Each point is reached from the start by the listed moves, each made once or not at all, plus a little noise. Is the number of moves made odd or even? Then give how often each move was made.
In the rows, 128 means zero.

Moves:
(1): [133 121 123 145 139]
(2): [113 131 134 131 139]
Start: [129 102 100 177 128]
Points:
[130 104  96 176 130] -> even (0, 0)
[118  98 101 198 151] -> even (1, 1)
[134  95  96 193 134] -> odd (1, 0)

Moves:
(1): [139 143 120 105 103 133 110]
(2): [118 138 132 124 132 134 144]
(3): [112 129 110 146 121 109 131]
(4): [140 116 102 106 118 122 129]
(5): [103 112 164 110 137 130 155]
(6): [120 102 144  97 155 135 122]
Start: [132 115 146 112 126 148 132]
Points:
[100  98 194  36 141 169 152] -> even (1, 1, 0, 0, 1, 1)
[ 92  98 142  88 121 130 179] -> even (0, 1, 1, 1, 1, 0)
[155 119 111  67  89 147 114] -> even (1, 0, 0, 1, 0, 0)
[ 88  83 201  60 165 164 169] -> odd (0, 1, 0, 0, 1, 1)
[109 116 141  72 123 147 129] -> even (1, 1, 1, 0, 0, 1)
[117 142 124 103  97 140 133] -> odd (1, 1, 1, 0, 0, 0)

Moves:
(1): [138 168  87 162 117 103 135 113 108 105 104]
(2): [130 113 123 151 153 132 135 109 128 137 142]
(3): [124  51 158 103 113 160 137 145 125 137 129]
(4): [142 122 118 131 131 136 101 136 129 149 100]
(5): [105  93 138 132 113 136 124 135 154 130 132]
(6): [129 140 128 149 129 104 162 150 135 144 129]
(7): [107 159  97 149 139  96 121 136  98 125 136]
(8): [158 147 114 138 147 118 113 154 121  98 142]
(9): [118 125 114 110 144 144 139 142 136 122 115]
(10): [146 146 104 126 142  92 131 119 125 124 131]
(11): [122 140 152 140 143 112 111 124 114 105  95]
Start: [147 131 126  79 143 143 147 129 138 101 100]
Points:
[139  93 115 139 174 131 183 183 137  54  58] -> even (1, 1, 1, 0, 1, 1, 0, 1, 1, 0, 1)
[178 203  68 134 149  52 191 119 121  86  83] -> odd (1, 0, 0, 0, 0, 1, 0, 0, 0, 1, 0)
[106  90 115 169 152  85 176 143 107  83  72] -> odd (1, 1, 1, 0, 1, 1, 1, 0, 0, 0, 1)
[147  73 114 124 155 111 155 103 126  71  66] -> even (1, 1, 1, 0, 1, 0, 0, 0, 0, 1, 1)
[173 142 108 109 199  99 110 108 124 105  52] -> even (0, 1, 0, 1, 0, 0, 0, 0, 0, 1, 1)

Moves:
(1): [125 112 110 144 132 124 119 127 140 108 153 131 122 107 123 131]
(2): [137 122 149 105 144 121 116 121 103 137 118 152 153 136 142 122]
(3): [124 128 112 154 134 104 131 147 147 131  91 132 115 144 130 123]
(4): [108 134 130 135  98 126 140 137 130 131 118 145 146 106 118 119]
(5): [139 138 119 140 144 124 112 159 116 132 132 130 141 140 137 134]
(6): [116 127 159 125 106 127 134 109 150 126 126 122 110  83 157 121]
(7): [124 135 151 125 142 125 157 151 135 116 125 122 155 130 119 136]
(8): [ 89 142 151 117 145 115 133 128 142 148 180 160  88  94 122 142]
(9): [130 152 117 122 128 100 142 153 134 116 151 128 121 119 143 162]
(10): [123 127 135 123 105 128 144 119 152 130 138 136 153 143 139 127]
(11): [ 93 129 149 120  94 124 129 125 151 130 111 119 146 144 120 134]
(12): [120 113 140 152 124 135 138 119 106  84 138 139 120 153 129 117]
(13): [131 112 104 124 119 140 122 141 125 134 121 128 104 126 151 135]
(14): [144 114 128 128 126 108 118 136 127 143 135 120 121 135 137 113]
Start: [113 151 146 155 141 109 138 143 107 116 131 105 114 134 126 136]
Points:
[110 144 178 169 103  50 137 176 134 150  91 142 157 130 191  96] -> odd (0, 1, 1, 1, 1, 1, 0, 0, 0, 1, 0, 0, 0, 1)
[ 29 169 222 115 108  41 195 187 192 136 135 149 107 100 201 183] -> odd (0, 1, 1, 0, 0, 1, 1, 1, 1, 1, 1, 0, 1, 0)
[ 28 139 249 171  66  78 199 148 157  73  70 147 189 140 159 109] -> even (0, 1, 1, 1, 0, 1, 1, 0, 0, 1, 1, 1, 0, 0)

Moves:
(1): [135 129 126 127 106 128 147 126 138 132 117 116 126 137 140 137 140 139
 126 133 121 131 120 118]
(2): [122 131 125 114 131 151 118 139 125 123 118 130 123 130 129 144 121 110
 145 124 126 152 129 116]
(3): [127 137 124 120 129 130 141 123 140 129 122 121 128 137 133 135 135 131
 133 116 133 120 140 127]
(4): [122 139 116 126 130 131 118 123 134 139 136 140 136 120 120 128 126 125
 119 131 110 133 121 121]
(5): [116 123 125 131 123 132 120 123 146 149 136 132 123 123 117 125 144 111
 138 117 137 137 130 130]
(6): [117 126 118 140 124 146 109 139 135 132 128 128 129 137 131 119 121 130
 124 113 128 126 141 108]
(7): [121 122 135 138 131 123 116 157 144 124 130 111 115 134 120 129 102 132
 120 138 141 124 112 145]
(8): [138 132 134 115 126 130 133 137 131 131 128 139 130 130 131 146 133 117
 124 112 131 131 135 113]
(9): [124 128 143 131 132 138 135 139 136 123 135 128 123 125 135 134 124 131
 125 120 139 124 132 128]
(10): [125 122 127 131 124 113 135 110 124 124 137 127 135 126 138 115 113 129
 121 126 123 137 121 120]
(11): [122 114 153 142 132 140 121 121 124 136 113 120 113 126 139 158 148 112
 136 132 124 127 117 113]
(12): [120 130 117 132 119 113 116 137 127 127 135 133 145 131 124 133 128 124
 134 126 121 127 125 125]
(13): [128 126 131 136 126 132 124 140 136 128 111 126 133 124 131 132 131 124
 132 120 130 139 137 132]
(14): [139 148 135 129 130 144 129 121 114 130 118 107 133 133 139 124 117 130
 121 116 136 129 131 115]
(15): [145 142  96 138 119 136 127 140 148 113 134 137 118 138 122 122 145 116
 125 129 129 138 142 128]
(16): [123 108 124 124 145 113 130 146 136 118 121 143 147 127 113 111 138 116
 140 136 146 131 134 132]
(17): [133 108 140 130 120 126 116 122 135 114 147 117 141 122 131 160 143 141
 130 116 115 113 123 132]
(18): [131 140 129 120 126 122 119 128 123 115 138 125 124 141 128 126 136 135
 113 139 130 143 140 131]
(19): [137 120  97 138 124 125 135 120 125 118 127 125 138 135 130 139 151 137
 128 117 125 135 122 132]
(20): [117 139 119 125 128 122 122 130 145 127 113 126 132 108 116 137 124 129
 135 117 137 116 122 122]
(21): [142 139 133 133 126 134 156 119 111 126 116 135 121 125 108 123 138 112
 124 120 121 122 120 135]
(22): [140 112 140 139 123 141 126 126 122 126 138 135 131 138 132 146 111 126
 116 145 136 122 137 129]
(23): [120 126 124 130 130 138 128 133 121 128 129 120 129 123 136 126 127 125
 121 126 120 126 131 131]
(24): [136 121 126 121 121 134 124 120 138 119 139 154 150 132 129 129 114 121
 118 111 134 111 121 141]
Start: [139 124 141 146 131 136 121 131 136 126 120 135 124 133 132 145 116 146
 116 120 133 124 120 134]
Points:
[126 134 125 151 116 178  70 201 239 117 128 140 119 106 105 221 129 103
 128  64 147 150 123 120] -> even (0, 1, 0, 1, 1, 0, 1, 1, 1, 0, 0, 0, 1, 0, 1, 0, 1, 0, 0, 1, 0, 0, 0, 0)
[164 149 107 153 104 145 125 104 123 113 133 152 161 158 110 146 149 122
  93  72 140 130 115 149] -> odd (0, 0, 0, 0, 1, 0, 0, 0, 0, 0, 0, 1, 0, 1, 0, 0, 0, 1, 1, 0, 1, 0, 0, 1)
[163 127 101 173 118 176 110 136 176  79 127 148 164 129 100 192 158  97
 108  76 155 172 143 116] -> odd (0, 1, 0, 1, 1, 0, 0, 0, 1, 1, 0, 0, 1, 1, 1, 1, 1, 1, 1, 1, 1, 1, 0, 0)
[146 125 105 147  94 187 131 160 177 135 102 157 143 139 116 194 135  94
 103  64 121 158  88 138] -> odd (1, 1, 0, 1, 1, 0, 1, 1, 0, 0, 0, 0, 1, 0, 0, 0, 0, 0, 1, 0, 1, 0, 1, 1)
[114 155  96 165  95 176  98 221 229 101  82 112 119 151 134 186 107 133
 131  77 157 141 140 105] -> even (1, 1, 1, 0, 0, 1, 1, 0, 1, 0, 0, 1, 1, 0, 1, 0, 0, 0, 0, 1, 0, 0, 0, 0)
[124  52 141 162 129 166  84 147 210 101 118 142 159 135 114 249 138 106
 146  81 179 105 100 144] -> odd (0, 1, 1, 0, 1, 0, 1, 0, 0, 0, 1, 0, 0, 0, 0, 1, 1, 0, 1, 1, 0, 1, 0, 1)
[123 143  91 167 108 189 114 156 165 123  85  79 142 162 173 165  93 151
  97  74 119 168 115  92] -> odd (1, 1, 1, 1, 0, 1, 1, 0, 0, 1, 0, 0, 1, 1, 0, 0, 0, 0, 1, 0, 0, 0, 1, 0)
[141  83 147 201  81 154 135 139 186  93 114 116 159 160 156 221 138 145
 103  45 126  95  89 126] -> odd (1, 0, 1, 0, 0, 1, 1, 0, 1, 1, 1, 1, 1, 0, 0, 0, 1, 0, 1, 0, 1, 0, 0, 1)
[144  80 139 190 126 125  94 164 162  88 146 120 193 140 134 188  91 153
  93 103 147 130 107 137] -> odd (0, 0, 0, 1, 0, 0, 1, 0, 1, 1, 0, 1, 1, 1, 0, 1, 1, 0, 1, 0, 0, 1, 0, 0)
[156 124 126 161  87 165 120 148 152 106 132 106 167 158 170 212 150 173
 105  55 124 115 124  82] -> even (1, 0, 0, 0, 0, 1, 0, 1, 1, 0, 0, 1, 0, 1, 0, 0, 1, 0, 1, 0, 0, 0, 0, 0)
[168 112 171 183 112 194 117 159 160  73 120 156 104 166 135 195  89  86
  82 114 157 156 123 144] -> odd (0, 1, 0, 0, 0, 0, 1, 0, 1, 1, 1, 0, 1, 0, 1, 0, 0, 1, 0, 0, 1, 1, 0, 1)

Moves:
(1): [130 137 152 110 112 137 109 138 133  99 135 142  99 131  93 137 135 101
 121  80 140 130 141 131 114]
(2): [131 107 136 152 128 118  98 131 140 108 120 108 126 137 115 102 116 124
 112 149 134 130 110 121 138]
(3): [139 129 108 142 153 118 136 130 130 143 114 133 116 121 130 143 131 124
 146 130 110 146 119  99 135]
(4): [122 121 136 136 135 130 117 113 130 116 143 116 137 153 166 117 131 121
  99 150 130 142 133 141 128]
(5): [113 133 119 125 140 120 152 112 117 159 134 124 121 100 122 122 121 129
 126 119 126 135 134 136 110]
(6): [121 125 143 131 142 133 124 125 108 118 134 102 133 137 152 124 137 115
 123 130 146 127 129 114 140]
(7): [139 132 118 125 131 129 140 144 124 146 140 122 116 112 126 119 133 121
 123 119 121 116 123 124 116]
(8): [140 104 141 153 137 135  96 129 146 143 134 128 140 123 139 134 132 143
 126 113 137 124 122 156 144]
(9): [134 125 128 122 117 106 141 109 145 106 141 115 153 127 153 139 130 136
 121 158 149 111 148 132 111]
(10): [122 128 134 131 126 121 156 129 142 120 123 130 130 137 123 123 123 137
 133 134 132 126 114 134 135]
(11): [142 120 118 125 131 154 127 117 148 154 140 116 124 150 130 119 111 116
 139 121 126 112 125 140 126]
(12): [120 126 140  94 145 108 149 161 114 139 138 138 123 114 137 150 102 126
 113  89 136 106 118 123 150]
(13): [135 139 122 108 129 129 126 146 135 147 135 136 142 152  98 118 135 122
 117 126 136 139 122 132 124]
(14): [133 151 129 150 134 141 136 136 157 163 116 170 138 138 132 138 127 161
 120 131 146 126 145 137 131]
(15): [142 125 120 124 118 129 125 119 139 120 154 126 128 121 111 114 125 125
 133 137 129 139 134 119 132]
(16): [152 117 121 109 144 148 148 116 148 133 125 107 109 165  81 143 130 141
 134 176 111 125 115 118 123]
(17): [146 126 122 115 126 121 127 135 119 114 126 118 112 137 124 121 132 132
 133 131 136 112 148 136 124]
(18): [145 127 135 123  89 104 118 127 119 126 132 131  91 129 127 134 128 129
 143  96 117 110 137 118 138]
(19): [134 120 122 129 111 129 132 133 127 124 114 133 118 134 115 134 124 122
 112 126 131 140 123 134 135]
(20): [134 144 122 123 139 133 123 124 118 140 124  92 118 127 147 125 126 127
 151 150 127 128 121 134 120]
(21): [118 137 133 125 123 133 119 115 129 129 125 163 125 128 121 136 130 116
 142 132 130 125 115 136 127]
(22): [138 104 135 122 114 118 146 150 127 142 130 130 112 137 135 122 124 127
 133 126 128 135 127 104 122]
(23): [126 128 128 113 112 117 118 143 142 126 114 155 125 115 119 124 136 101
 103 150 102 133 149 133 152]
(24): [160 134 137 150 112 110 146 143 133 142 145 136 145 128 106  99  99 134
 122 148 119 138 129 139 120]
Start: [100 126 135 133 135 137 148 125 123 116 103 116 126 145 137 101 105 155
 140 160 124 168 131 106  94]
Points:
[127  95 132  88 154 134 203 173 122 182 137 121  38 149 141 117  64  92
 101  66 122 180 118  89  81] -> odd (1, 0, 1, 1, 1, 0, 1, 0, 0, 0, 1, 1, 0, 0, 0, 0, 0, 0, 1, 0, 0, 1, 0, 0)
[178  74 160 106 102 151 135 132 185 187 136  72   7 241  51  69  82 108
 131 160 130 161  71 144  77] -> odd (1, 1, 0, 1, 1, 0, 1, 1, 0, 1, 1, 0, 1, 0, 0, 1, 0, 1, 1, 1, 1, 1, 0, 0)
[241  88 136 135  63 113 194 175 227 175 134 129  45 213  27  23  57 165
 131 244  90 137 156  94 117] -> even (0, 1, 0, 0, 0, 0, 1, 0, 0, 1, 1, 0, 0, 1, 1, 1, 1, 1, 0, 0, 0, 1, 1, 1)
[151  82 144 113 205 129 204 168 147 191 120  62  75 179 173 124  85 173
 149 196 107 169  71  85 113] -> odd (0, 0, 1, 1, 0, 0, 1, 1, 0, 1, 0, 1, 0, 0, 0, 1, 0, 0, 0, 1, 0, 1, 0, 0)

Moves:
(1): [131 131 126 122 148 133 125 133 137 134 108 128 128 140 149 133 161 135
 139 122 128 126 127 107 128]
(2): [113 142 116 121 118 127 112 130 131 114 138 127 127 127 113 116 134 138
 118 117 113 131 125 118 118]
(3): [139 128 118 128 141 127 131 133 145 142 130 131 116 139 127 123 146 133
 139 124  99 119 135 114 149]
(4): [131 117 133 136 130 135 136 126 128 128 126 123 119 138 127 117 135 124
 122 137 132 119 121 131 123]
(5): [135 141 131 135 120 117 122 130 136 139 138 128 136 141 122 126 125 128
 121 137 124 139 112 114 116]
(6): [136 149 144 134 143 134 110 127 125 145 133 137 131 132 120 138 124 122
 122 120 129 130 136 129 126]
(7): [123 136 116 133 115 124 129 133 144 145 124 119 131 135 135 129 122 125
 134 129 123 118 123 128 132]
(8): [129 136 122 114 129 124 139 137 122 131 112 113 139 130 135 133 126 126
 124 132 121 126 117 121 132]
(9): [131 131 132 135 120 126 142 122 126 127 129 135 136 124 132 129 136 133
 125 126 114 124 138 130 131]
(10): [134 127 133 119 135 126 145 124 121 127 105 128 143 126 118 117 122 112
 118 132 125 138 152 138 117]
(11): [131 130 117 127 122 127 123 138 122 144 133 128 143 128 133 129 116 133
 133 124 126 134 122 122 131]
(12): [120 152 114 113 164 118 130 135 132 129 134 126 125 118 134 126 119 131
 138 139 123 117 124 135 126]
(13): [141 102 125 114 147 137 137 130 137 134 143 114 138 127 134 119 140 140
 130 105 147 107 112 116 115]
(14): [145 123 130 140 133 140 118 126 129 127 140 131 130 130 126 132 129 133
 126 128 120 133 127 126 123]
(15): [138 116 128 136 136 134 137 119 130 140 132 131 129 124 140 119 144 112
 125 139 117 128 125 146 134]
(16): [121 134 109 122 130 123 111 133 130 138 144 113 125 127 124 125 133 146
 133 134 129 119 123 126 131]
(17): [133 125 126 124 116 125 121 129 130 136 135 123 103 118 148 127 126 134
 139 131 139 119 130 134 120]
(18): [120 112 137 125 114 135 132 140 128 126 138 120 142 123 122 135 129 125
 119 129 134 132 127 116 125]
(19): [125 118 139 117 130 132 118 124 141 124 124 130 123 129 140 121 136 145
 133 119 121 123 138 115 132]
(20): [120 133 128 126 145 130 153 119 127 152 141 135 136 135 116 130 105 129
 132 117 104 128 139 129 118]
(21): [126 134 134 120 127 128 127 138 120 118 130 126 134 129 121 147 138 121
 146 126 120 121 128 130 135]
(22): [140 122 138 144 118 137 140 129 125 123 122 124 123 116 133 126 145 131
 143 120 114 134 121 132 142]
(23): [135 123 132 125 130 123 133 135 124 132 127 127 129 125 145 127 119 136
 129 122 132 139 138 138 129]
(24): [119 111 133 123 119 136 128 136 136 121 133 127 128 129 107 134 133 137
 129 128 139 119 119 126 123]
Start: [143 130 126 128 145 137 144 117 118 139 128 130 142 126 132 137 124 136
 123 134 123 134 127 129 132]
Points:
[183 125 171 146 139 165 135 161 168 178 139 129 167 156 149 172 203 176
 164  99  57 127 130  71 158] -> odd (1, 0, 1, 0, 1, 1, 1, 0, 1, 0, 0, 0, 0, 1, 0, 0, 0, 1, 1, 0, 1, 1, 1, 1)
[154 195  90 109 206 131 158 138 146 225 156 109 201 138 132 115 141 178
 144  93  58 114 116  90 101] -> odd (1, 1, 0, 0, 1, 1, 1, 0, 1, 1, 1, 1, 1, 0, 0, 1, 0, 0, 0, 1, 0, 1, 0, 0)
[144 156 108 100 141 136 135 149 133 183 143  93 142 148 160 129 167 191
 169 116  57 117  94  72 122] -> even (1, 1, 0, 1, 1, 0, 0, 1, 0, 0, 1, 0, 0, 0, 0, 1, 1, 0, 1, 1, 1, 1, 0, 0)
[154 170 127 111 180 157 133 122 125 184 135 144 184 149 144 145 137 179
 123  88  48 135 143  76 117] -> odd (1, 1, 0, 0, 0, 1, 0, 1, 1, 0, 1, 0, 0, 1, 0, 0, 0, 0, 1, 1, 0, 0, 0, 0)
[129  82 127  81 158 167 133 150 139 145 206 100 175 127 102 143 140 204
 140  80 104 106 122  89 102] -> even (0, 1, 0, 0, 0, 0, 0, 0, 0, 0, 0, 0, 1, 1, 0, 1, 0, 1, 1, 1, 1, 0, 1, 1)
[113 179  90  56 191 118 130 170 140 178 154 103 180 150 136 147 133 206
 161 116  67 119 101  73 116] -> even (1, 1, 0, 0, 1, 0, 0, 1, 0, 0, 1, 1, 0, 0, 0, 1, 0, 0, 1, 1, 1, 0, 1, 1)
[126 151 104  98 144 144 168 154 158 177 133  97 168 146 145 147 200 188
 172  94   7  99 131  59 169] -> even (1, 1, 1, 0, 0, 0, 1, 1, 1, 0, 0, 0, 0, 0, 0, 1, 0, 1, 1, 1, 1, 1, 0, 0)
[166 106 146 115 161 153 171 123 157 230 167  97 162 151 164 124 127 139
 117 122 106  94  99  99  96] -> odd (0, 0, 0, 1, 1, 1, 1, 1, 0, 0, 0, 0, 1, 0, 1, 0, 1, 1, 1, 1, 0, 0, 0, 0)
